Rows are points. Each copy is the shape, with its points in the same order, stretched, turned, moved and blurred by noise. Some copies are also mirrored. Which?

Shape (6 x 3)
| -24.1 | -16.4 |  24.4 |
|   4.9 |  11.9 |   7.6 |
|   2.2 |  14.9 | -10.9 |
|  -6.7 |  12.5 |  -8.1 |
|  -9.6 | -19.1 |   6.0 |
|   2.7 |   6.4 | -17.1 |
Copy 1 (6 x 3)
|  -5.3 |  13.5 |  53.6 |
|   6.4 |  11.3 |  -2.9 |
|  -9.1 |  -3.9 | -16.4 |
| -17.8 |  -1.3 |  -7.5 |
|   4.8 |  -5.4 |  26.6 |
|  -6.2 | -14.0 | -15.6 |
Copy 1 is: only turned
Copy 2 (6 x 3)
|   8.1 |  30.7 |  18.0 |
|  14.6 | -13.5 |  -2.1 |
|   9.3 | -20.8 |   8.8 |
|  10.6 |  -9.7 |  18.5 |
|  -4.7 |  12.8 |   9.2 |
|  -0.4 | -19.1 |   9.7 |
Copy 2 is: mirrored
